Every row gives one point. A path goes straight from each point to the next, and from the last back to the first. The post is the endless flat space through its rows: a point in 2 columns, a line in 3, a plane in 4, and so on, so that a path can go around it. Count how often the path circles the post. Going back the other way cancels.

Post, 2 rows:
[[ 17  22 -28]
 [-22 -22  10]]
Path:
[[-16  -3 -40]
 [-21  49  -6]
 [-13  -9  21]
 [ 39 -12  -4]
 [ -1 -31 -27]
 [  0  -9 -24]
 [ 16 -35  -2]
 [ 43  56  -1]
 [-15  17  -5]
 [  8  24 -53]
 [-38 -39 -21]
 [-58  -9 -15]
 [ 23  53  -9]
 [  1 -11  23]
 [ -5 -59   3]]
Times around: 1

Post:
[[-32 -23 -12  45  22 -17 -41   5]
 [ 13  -2  -4 -36   7  14  31  38]
 [ 11   9  15  -9   9 -15  12   4]
 [  4  43  -2 -48  20  14   9  -6]
 [-20  32  -3 -11 -28  -2  11  -8]
 [ 20   3  -9 -26   2  20   7  -9]
 [-49 -39 -23  57  38 -21  -7  -9]]
Path:
[[-19 -25 -25   5  24 -38  42  14]
 [-25   1   1  -6  29 -28  -8  -4]
 [ -6 -32 -11   3 -26  20  28  -4]
 [  6  38   8  -5  30  40 -32 -39]
 [-44  -7 -60  13   2  10  27  29]
 [ 56 -37   6  27 -14 -27  68  30]
 [-24  16  -9 -33  51 -48  38   2]
 [  2  -1  -5 -49  -8  -4  11 -12]
 [ 43 -76  -6  13   5  28 -17  44]
 [ 37  40  -4 -53 -12  47   2  31]
 [-40  -6 -11  35  20 -34   6  14]
 [ -1 -11 -33  -2  -8 -12  -9 -35]
 [-51  50  23 -47   6  -9  14 -16]
 [  2  92  43 -58 -15  32 -35   3]
 [ 46 -48  -5  36  48  -3 -21  39]
 [ 11  19 -35  -2  38 -16 -24   7]
 [ -9 -53 -42 -19  -2  10  42   0]
 [-27 -26   9  14   4  21 -11 -40]
 [-11 -21  -5  29  18  29 -24   1]
 [-17  37 -11  14 -29  -5   7   6]
 [  0  25 -22 -49   3   9  45  -4]
 [-66  47  -5  -4 -12 -16 -13  -3]
 [-50   9  -6  23  -5  -4 -11  -5]
 [-11   6  -2  18  55  25  10  36]
 [ -8   7 -13  26 -36 -24  35 -28]]
Times around: 5

Post, 11 rows:
[[-22 -28 -15 -10   2  -8 -23  10 -22  11  -8  36]
 [-13   3  77  -4   7  -2 -29  -2  -8 -11 -15 -24]
 [  7  10  64  23 -28 -38 -15   5   7 -43   0 -37]
 [ 43  19 -20  23 -45  18   6  -9  24   4  16  -3]
 [ 34  47 -28   3  -9  12  -7  -1  35  18 -20  20]
 [-15  12 -44   0 -19  15  -7  -5  11   2  16 -14]
 [ 61  34 -63  16 -10  14  12 -25   5  16 -12  -8]
 [ -4 -19 -28   1   8   7 -17 -29  16   6 -25  15]
 [ -8 -40  51  -4  26 -19 -33  20  10 -12  19   0]
 [-17 -36  -3  -8  17  19 -12  16   1  -7 -25  14]
 [  0  11 -14  44 -16  13  -4   2  -2  16   7   9]]
Path, 26 rows:
[[ -5   4   1   3   7 -23 -10 -51  16  -7 -18   7]
 [-12  19  18  22 -27  36  -1  14   6 -18  15  -8]
 [  6  34  10  39  27  55 -20  46  -8  34  30  -9]
 [ 33 -26  47  49 -56   4 -10  -6  15 -11  18 -40]
 [ 40 -41  16   1  -1 -63 -13 -37   7  -6 -30  31]
 [ 16 -20 -73 -10  19   6   8 -43 -15 -15  -5 -19]
 [-16  32 -52  -1 -23  29 -17  32 -24  35 -28  77]
 [-48 -13 -29   8  12 -19 -45 -28 -40  12 -51  10]
 [ 36 -32 -29 -16 -12  -6 -14  -5  78  14  -7  30]
 [ 40  -5  24  12  49 -32  -8 -53   6  -6 -19 -26]
 [ 15  19 -70  43 -18   7  17  10  13 -21  -8  17]
 [-79 -11  17 -28   0 -49 -67  17   5 -37 -18  -2]
 [-38 -18  24  22 -14  15 -27  41  -3  19  17 -11]
 [-28 -22 -16 -35  -6 -49 -18 -29 -26 -18 -55 -30]
 [-24  15 -19  31 -31   4  24 -33   4  -7 -27 -15]
 [ 23  15 -12 -13  30 -11 -10 -30   7 -11   7 -20]
 [-81   8 -58 -48 -54  32 -30 -13 -13 -27 -21  -8]
 [ 26   9   2  30 -30   2 -10  14  23 -21 -14 -21]
 [  0 -16  -2  37 -48   7   0  18 -20  24   4   5]
 [ 38   8 -47   4   6  12  12   2  19  12  -1  -1]
 [-29   1   2   4  -5 -33 -18 -49 -54 -12 -42  13]
 [ 70   6 -40  23 -10  27   4  -5  46  -7  -3  38]
 [ 41 -32 -75  43  -3  -4   0 -46  -9   1 -26   9]
 [ 37  18   6  34  -9  26  -2  12  36 -13  19 -19]
 [ -9 -48 -71 -40   1   0 -22 -16 -32 -32 -70 -29]
 [ 62  18  40  51 -15 -23   0 -51  10  14 -16 -52]]
Times around: 5

Post, 17 rows:
[[ 11  20   7  -3  22   4  23 -25 -15  16 -30 -26 -12  32  23   8  -2  -3]
 [ 32  54   4  -1  -4 -17  -8   7 -18   8 -21  -3   8  -9 -16  -3 -35  -7]
 [-25   0 -12 -10  10   6   7  28  23 -11  27 -12  22   9  13  21 -12  17]
 [ -8  -7   8  -7  20 -14 -18  17 -25  26  16 -13 -10  -1 -34  -8 -32 -26]
 [  7 -17   1   2 -17 -37  -4  14   3   6  -9   3  37  -8  12  20  34  17]
 [ 15   6  27   1   3  13 -17   9   2 -33  -4  31  26  51  -1   5  16  18]
 [ -8  10  13  -9  13  -6  28  -7  -4 -13  18 -20  33  -8  13   7  -5 -54]
 [  4  -6  17  -9  21  25  17  14  11 -19  -6 -21   7   1  -3   4  52   4]
 [-38   7  24 -21 -10  12   2  10  -5  19 -55 -13  28 -21 -11  -9 -16 -14]
 [-12  -2 -11  14 -24 -28 -25   3  17   7 -10   7 -44  12 -18  -2 -15   8]
 [ -3   3   6 -20 -24  24  36  -4  -5   0  -9 -17 -16  64   4   4  11  24]
 [  5 -15 -34  -7 -14  -2  34   0  23  -9   5  22  38   1  15  10 -22  -4]
 [-40   7 -31 -10  -1  -5  13  22 -30  15  10  28 -29  17 -21   7   0  -6]
 [ -8  18   3 -25  22  -6  29  28   9 -20 -19   9  14  11   1 -18  31  16]
 [-13 -23  -1   6   9  25  16  18 -27 -25  22 -21  -6   4  32 -22  18 -27]
 [ 14 -24  -4 -15  -2 -24 -34   6  15 -11  20  12  -4  17  39  12  15 -19]
 [  2  -3  -1 -12 -12   9  -5   8   4   7 -19 -20  63  16  -1  -4 -22 -50]]
Path (28 x 18):
[[-20   5  20  -8   2  -5 -15  11   9   6 -17   5   3  48  45  36   5   4]
 [ 18  14  23  20  22  13  15  -3  19  -6  43  12   5  17 -12  14 -13   1]
 [-19 -26  31 -11  -8  31 -18  20 -18  39 -45 -17  11 -16   9  16 -13 -24]
 [-43 -23  21 -15 -36  35 -12  24  42 -26 -42 -25  18   9   8 -18 -23   0]
 [ 29  -4 -22 -19  13  -7 -42  28 -79  11 -24  32   1   8 -17 -11  -8  -7]
 [ 37   6  -7 -20 -14 -16  11 -10  -4  -5  -3 -24 -21 -12 -26 -16  24 -36]
 [ -9  24  -2 -34   4  24 -11 -12   2 -15  26   5   1  17  17 -24 -12 -60]
 [-32 -10  23  -4   3  24   7  31   0   1 -13  -6  68 -10  -6 -35 -33 -42]
 [ -4  36  31   1  11  14   0  17   6 -11  -8 -44  27  12   0  10 -14  -8]
 [-21  17  23 -21  37  23  -4  -5   6   3 -37 -28  46   5  -4  18 -17 -44]
 [-45 -16  24  -5  14  35 -25   4 -27 -47 -14  -3  36  22  85   0  17   0]
 [ -1  13  35 -60 -54  48  40  17   1 -30  28 -25  29  49  30  -2  11  32]
 [ 32  -6  28 -14   5 -10   9  -3 -36  19 -26  11  58   6  28 -10  23 -14]
 [ 40  -1 -18 -16  -3  32   0   9  20 -11 -30  -1 -11  49 -33 -40  36  -2]
 [-32   9 -17 -33 -28  -8   2   1   4  48  24   1  10   6 -47 -36 -95 -54]
 [ 34  29 -15 -10 -10 -50 -14  25 -14  26   8   8   6   3  -5  11 -19  -2]
 [ 16  37  16 -42   2 -12  -1  15 -19 -13  -8  27 -37  44 -23  -1 -18 -32]
 [-30 -24 -14   9  11 -23  -2  15   6   3  24 -24 -51  45   0  20 -25  81]
 [  3   1  32 -22   6  -6 -38  -8  36   3  15 -33   4  49 -14   8 -45   6]
 [ -3   5 -10  -8   5 -47  48  -3   3 -11 -11 -19  27 -29   9  -1 -19 -18]
 [  3 -35   4   2  22  38  22  70  -7 -45  32 -35  21 -29  29  -7  22  55]
 [-22  18  -9 -12  63 -28  52 -25 -13  11 -49 -49  35 -34 -31 -19 -12 -79]
 [ 10  23  -4 -14 -14 -26 -27   4  72 -35  -7  23  35   4 -10   2  19 -25]
 [-35   6  -3 -28  -8  15  12  23  -4  23  19  10  37  46  -9 -25 -29 -52]
 [ -2  -2  25   3  17  25  12   8 -23  39 -17 -57   4  17 -26  -2 -29  -5]
 [-60 -15  -7   9 -40   0  -1  17  16 -10  51  28 -36   0  39  13  20  -7]
 [ 25  41   4 -13  18 -34 -12   8  36   8   7  19   9  -3 -18   7 -24 -58]
 [ -7  -2 -20  17  47  30  28  13 -13  -2 -27   4 -44  53  -1  10   2  17]]
Times around: 3

Post (17 x 18):
[[ 19  -6  24  33  -1  -2 -17   8 -16   6  41  37 -13 -25 -30  38 -12  39]
 [-13  -3  11  17  -1  -2  -9 -10  17   5  38 -16 -26  47  15   3  17  -8]
 [ 19  24  -7  10  43  17  16 -53   9  12   8   7   5  49   2   0 -11 -15]
 [ -1  16 -46   7   3  37  16  15  -2  40 -13 -12   3   3  -4  17  -4 -19]
 [ -7  28  28  29 -23 -24  11   6   6  -6  13  36  25 -53 -37  -3  14  15]
 [ 10  16 -39  -8 -10   6   7 -40  27  10   1   9 -29  20  48   4 -41 -42]
 [-26  25   7   3  15 -16 -16 -21 -43   9  27   3 -15  41  23 -21 -42 -17]
 [ -4  16  -3   0  -5  23  18  -1   2  -1 -31 -14 -12  16   1  45 -45  -2]
 [ 20  -8   3  24 -12  15  14 -30 -26  -8   8 -33 -35  31  30 -22 -35  -5]
 [-27  -9 -27 -10 -15 -10   4 -54 -14   4  29 -16  13  25  -3  -4 -14  13]
 [  5   1  41  29 -15   9   8  -1 -20 -24  26  34  35 -93   1  22  31  39]
 [ 22  -2 -19   1  25  15  21  -3  12   7 -12 -30  42 -23 -17  21 -41 -32]
 [ 28   0  20 -32 -15  12  27   9  -2  48 -30 -12  19 -19  31   1 -20   6]
 [  6 -16   9  51 -12 -54   2  20 -14  -2 -13  34   8 -49   9  30  31   6]
 [ 26  43   5   8 -14 -27   4  11 -33  -7  41  -8  -8 -50  -3  32  11  22]
 [  0   5  -5 -35  20  10 -31 -33 -15 -14  13  -4 -31  24  -4 -17   2  -2]
 [ 40  21  -5  23 -22  22 -18   7   5  20 -25 -19  49 -17  -4  22 -10  -1]]
Path, 27 rows:
[[ 13 -33  -9  35 -19  13  -6  -3  26 -14 -27   5 -20  -3  57   6   3   2]
 [-20  57  -8 -23 -27 -24 -10 -10 -50   9  45  24  19 -14  29 -13 -69   0]
 [ 42  17 -47 -14 -35  -5   6 -18 -64  22   8  -1  -3 -35  -2  24 -20  12]
 [ 42 -34  11  17 -47  24   6 -51   1   7  15 -57  32 -17   7  47  -1  22]
 [-19 -40   0  79 -44 -22   8  -3 -25  30 -28 -16  55 -22  19 -45  24  -7]
 [ -9  43  46 -17  -9  25   3 -35 -12  27  30  43 -15 -13  12 -10  21   1]
 [ 46   4 -10 -17   4  24  49 -37  20  11   9  28  30 -37  -2  12 -70 -41]
 [-52   5 -28 -11  57 -12   4 -25  16 -30  51   5  36  11 -48 -11  28   9]
 [-11  62   9  38  11  16  19 -50  12   0  68  -6  51  -3   6   0 -21  13]
 [ 14 -14   8 -40  39 -28 -36  26 -38  59  12 -26 -25  15 -18 -26   1  -6]
 [ -9  15  13 -39  36   0   2  15 -10  32 -15  40 -34   7 -14  24  19 -31]
 [-30  11   5  -5 -72 -23  14 -28  24 -20  16  22  28 -20  59 -27 -13 -34]
 [ 27 -19  40 -52  -2  34   7  20  16   5 -12 -29 -53  15  69 -15 -16  10]
 [ -4 -31  38  42  80  12  22 -50 -39 -10 -22  20  88 -13 -49 -12 -17  14]
 [ -9   0  44  37  14 -22  -8 -15   2  45  -7 -11  20  62   4  -9 -30 -41]
 [-19  36  27 -26 -14 -12  23  27  -3   7 -13  20  16 -33   9  -8  50 -37]
 [-25 -28 -36  -6 -19   4 -46 -17   3 -21  -6  58   8  -8   9   8  20   7]
 [-39  -2 -43  37 -13   8   4 -38   0 -16  37  -1 -14  15   3   3  41  15]
 [ 11 -31  23  70  -9 -38 -41  53 -21 -39 -14  13 -12 -32   8 -12  19   1]
 [  7 -37   8  66   8  15  11  -8  27 -25 -29  27  -2  12  -8   8  12 -29]
 [  8  19 -36  30  32  31 -14  11 -17   9  23 -48  -2  29 -60  36  11 -31]
 [-37 -13  22  22 -85 -70  -1 -37 -18 -26 -19 -47  17 -40  63 -21  48  15]
 [ 30  -1 -32  39  18  45   7  27 -21  55 -44 -14 -28  27  15  -3 -14   7]
 [-13  54 -54 -41  14 -17 -27  30   6 -46  34 -12 -46 -18 -39  56 -56 -29]
 [  4  -1 -16  37   9  -4 -19 -19  -7 -29  35  42 -46  24 -24  34 -27 -15]
 [-10 -17 -22  50 -25 -51  31 -19  28  39  29 -12  51 -13  27  23  21 -31]
 [ 21  18  22 -50  10  15  -3   7  18  41 -46 -41  -2  37  38   8 -34 -23]]
Times around: 0

Post (17 x 18):
[[  2   9 -22   7 -11 -28  20 -11  11 -16 -22 -10 -15   4  19  -2  21  17]
 [ -1 -15  -3  14 -16   8  27  -2   9 -41  26  -7  41 -27   2  -2  21   0]
 [ -3  41  18 -17  28   7 -33   2  62 -20  21   2  29 -24  31  -9  20  -9]
 [ -4 -28 -46 -14 -43   5  14 -55 -11 -13 -46  33  -4  -1  13  19  19   5]
 [  2  23  -7   3  20  11   1   9  11 -26 -34  13   6   0  22  10   2   1]
 [ 24 -21  45 -35  35   5 -21 -15  44 -11 -34  20  43 -10  30 -15   5   2]
 [-12 -19   9  16 -18  45  31 -17  13  33   4  11   3  41 -15  -2 -23  -6]
 [ 21 -30 -38  10 -21  14   9  -6 -10  15 -35  13  20  12   7  12  27  19]
 [-46  -7  10 -16  12  -8  -3 -48 -14  35   6   5  67  -3   7 -12 -59  11]
 [ -9 -17 -34  28  -2 -20  17   1  10  -4 -45 -24  17  -3  14  -1  -7 -23]
 [-18  -8   8  19 -24  12 -27 -25   7 -12  -2 -36   2 -38   2 -30 -35  36]
 [-11  -3 -31 -46  37  36  23  21   7   0  13 -11 -34  70  15 -27 -64 -65]
 [ 20   1  -6  25  14  -4   3 -26   5  -1 -10  18  18 -11  48  -6 -13   7]
 [  9  26 -33 -14 -18 -10  18  -8   5   3 -30  27  -4 -17   6   9 -25   3]
 [-25  -2   4 -50 -22  23   8 -14  -5 -16  -4 -30  21 -20  74 -38   2   6]
 [  4  11   7   7  23 -21 -12 -12 -17  13 -24   8  10 -45  13  -1  -9  -3]
 [ 11 -23  10  19 -42   3  -9  22   8 -28  13  14   4  -3   8  15  10  -1]]
Path (30 x 18):
[[ 14  38  -1 -31 -47  53   3  -2  -1  41  12  22 -95  -3 -12  27  29  -9]
 [  9 -16 -39  11 -58  38 -22 -23 -43 -10 -19 -28 -29  24  79 -15  40  34]
 [-48  -8 -64  31 -48 -34  26 -38   5   4  37 -30  14 -10 -16 -13 -11 -42]
 [ 32   1   0  34 -38  53  -2  -5 -16 -30  -6  59   6  11  60  12   0  25]
 [-12  -9 -50 -35 -19  13  50 -28  16 -10  42   8  26   8  -1 -58 -18  -4]
 [  2 -13   8  17  30 -12   5   6 -13  -5 -39  -1  -2 -35   4  -4 -26 -16]
 [ -8 -18 -29  -8 -22 -28   9 -12 -14  12   7 -21  -8 -53  33 -11 -85 -16]
 [-15  23  -6 -20  16 -36   5 -27  12 -39  -7  -1  27 -28  29   1 -48 -23]
 [ -1 -36  -9   3 -26  11  -2 -37  -3  -9  13 -30 -24  23  -4 -22  39  10]
 [  9  -8  42  18  28  25  26  -9  37   4  46   2  18   7  -8 -31   2 -24]
 [-29  23   2   9   6  -7   7 -12 -10   7  -2   8  58  -9 -16 -20 -21 -24]
 [ 23  -6 -26  10 -22 -15 -37  24  28  -2  17  13  11  26  18  14  -5 -14]
 [  4   9 -44 -63  27   9 -18  -3   9   6 -44  20 -12  16  17 -18 -55 -48]
 [ -1  14 -21   2   2   9  42 -56  47 -41 -48  47  16 -23   8 -31 -29  32]
 [ 15 -43 -29  36 -40  -1  20  21 -14 -12 -26  20   1  -2  35  40  51  13]
 [ 42   8 -18   9   2  10  31 -25   1   0  -7  42 -33  36  27  25  -6  18]
 [ 13  -7   6 -38  43   6   7 -51 -28  -6 -17 -18  21 -23  11 -14 -28 -28]
 [ -3  -7 -17  33 -34  27  -1  16 -38   1  -1  -8  15   1   7  -7  14 -34]
 [-25  16 -32   6 -53  -8  33  27  -6 -38 -42  23 -13 -11  10  -6 -16   6]
 [  7  -8  -3  -3 -10  -3   0   6  65   3  25 -11  -7 -33  11 -21  -1  22]
 [ 36 -20  -9 -12 -18   0  51  26   4   4 -22  13  13  19  48  12  13  20]
 [  2  19 -70  -7   5 -25  11  -7 -16 -20  -2   6  13  -9  18  32 -12   8]
 [ -8 -47 -12  42 -10   8  32  12 -19   6 -33   9 -15  30  -7  48   3  -8]
 [ -9 -44  22 -14  49  11 -28 -20 -35  39 -31 -65  36  -9  58 -41 -42  23]
 [-19  14 -50 -28 -28  18 -28 -33  -9 -52 -31  -9  19 -26  38  -1 -37 -35]
 [ 12 -31  -8 -21 -26 -24 -40 -42 -56  18 -51  60  42 -18  41   6 -16  -1]
 [-48   5 -89  25  15  18  23 -20   9   2 -54  -8  89 -16 -35  -5 -14 -11]
 [-12 -25  15 -27 -35  37 -17   4   5  -9 -14  25  86 -12  38 -19   0   7]
 [ 16 -58  20  22  -1  13   5  66 -34  33   3 -23   7 -17   7 -20  14  15]
 [-33   0  -3 -17  -3 -21 -11  -7  42 -10  41 -37 -26 -22 -28  22  36  -4]]
Times around: 4

Post, 17 rows:
[[ 20 -24 -17  17  -1  -5 -22 -31 -11  16  40   5  -4 -27  31   5  18  38]
 [  2   0  65   4 -21   3  19  31 -25  -2   1  35   2  15  19  14  26   0]
 [ 23   1  20  -5  -5   7  -2  18 -26 -18  -7   2 -10 -35   8  -4  -2  17]
 [ 51  12   7  -2  -9 -13 -16  -6 -27  27 -35  12 -16 -32  17 -33  46  -8]
 [ -9   0   8   6  -6   2 -25   9 -26  20 -20  -4 -28 -19  11  41  11  19]
 [ 32 -21 -25  16  -5 -40 -14  37 -15 -21   5   6  -5 -11  14 -12 -16 -19]
 [ 19 -43  15  34 -15  10  -2  18  -4  -5 -34 -18  -5   1  23 -11  13   5]
 [ 29  -9  -5 -28  20  -3  -4  12  22  28  12  27   8  -6  10  18  -8  13]
 [-30  -3  17 -21  11  10  16  15 -16  31  -5  54  36 -21  17  15 -46 -26]
 [-12  21 -45  13 -19 -20  46  48 -35 -38  -6  12  -8  -9 -11 -16   7   2]
 [-24  -6 -11 -27   5  15  -4  -5  -9   8  39   1   6   5  -9   1  15 -22]
 [ 31 -17  30   4  11 -39  -1 -22 -10  25 -25  10  -1   9   7 -15  -3 -11]
 [ 15 -14   3   8  15  12 -22  19  42  -4  20  20  -3 -23  -6 -12  11  -4]
 [ -2  68  51   0 -12 -12  36  19 -23   3   4  13  23  -3  50   9  -5  19]
 [ 12 -22   2  -5  -1  23 -53  18  -9 -14 -41   3  22  -7 -41 -26  32  -2]
 [-10 -43 -15   1  -6  -5  -8  10  16  -3  25  -3  24 -26 -16  21  29 -16]
 [ 18   5   7 -12 -46 -65  20  20  48   3  -2  12  -6  -7  12  -5  -4   7]]
Path (25 x 18):
[[ 14 -13   7 -33 -25  10  22  15 -20  39  17  -3  -5 -37 -13  17  37  19]
 [  1 -12  13 -13 -13 -12 -36   0 -52  43 -10  15  -1 -50 -11  -2  43  -8]
 [ -7   3  25 -22  23 -12  12  45 -26 -31 -18 -58 -51  39  -6  -7  14 -33]
 [ -4 -19 -14 -59  13  13 -46  -6  -1   2  12  30  18 -34 -16  45 -19  25]
 [ 31 -10  52  -2   0  32 -37  33 -63   0  11  21  36 -15  20  61  14  16]
 [ 19  -9 -48  50  -1  27  14  41 -53  -7  -7  21  -7  20   8 -18 -26  11]
 [-36  28 -15 -25 -56  -8  -9   6  -1  23  -9  34  19  -6 -26   0   2  20]
 [ -8 -31  34  35 -18 -25   8  18  15  14  14  51  -4  -1   5  -3 -11   9]
 [-11  44  24  -3 -18 -64  11  -1 -42  14  -5   3  23  -2  29  19  34  29]
 [ 35  43  -7  -6  23  -7  20 -35 -17 -10  25  26 -11 -11  13 -10  49  36]
 [ -6 -25   7  -4 -51  -1 -24  -6 -29   2 -46  -3  42 -19   6 -18 -16  -9]
 [ 36 -20 -53  -9  -8  -9  25  11  -2  -3  30 -23   7 -13  -8  -4   2  14]
 [-19 -54  44  29  -1  26   1   9 -33  16  25   1  32   8  26  10  -1 -14]
 [  0 -61 -16  24  18   8  -7  58  24 -10   9  -3  14  -3  30   9  -6   6]
 [-49  -6  24  23 -20 -13  42 -41  19  20 -34 -26 -12   0   2  26  47   9]
 [ 27  20 -13  13   6  17 -20   8  13  -6   6  46 -15 -27 -11 -30  13   1]
 [ 38  27  44  58 -26  -8   2 -18  -8  18   8  31  10   6  53 -10  12  42]
 [ 24   3  71  13   2 -24 -41   5  42  38   5  42  11 -95  16  50   7  25]
 [ 21 -45   4  20 -26 -10   6  56  35 -23  31   1 -27  20  72 -11  30  19]
 [ 43 -12 -13   8  -5 -34  51  24 -15 -34 -16  42 -39   1 -21 -12  19  25]
 [ 14  -5  16  -4  24 -13  11 -53 -51  -8  49  16  20  -5  29   4  34  30]
 [ -8 -26  19 -11 -21  -6  -1  -6 -19   1   0  58 -17  -9  13 -32  34  30]
 [ 38   6  11  19  17  30   7  -2  26 -22  16  56 -14 -15  19 -32   1   1]
 [  3 -16  20  -4 -37  18 -36  20   4   6 -15  58 -53  -4 -48 -36 -23 -32]
 [ 15  51 -18 -15   0 -42  11  25 -12  34 -24 -48  37 -55  42   7 -34  10]]
Times around: 4
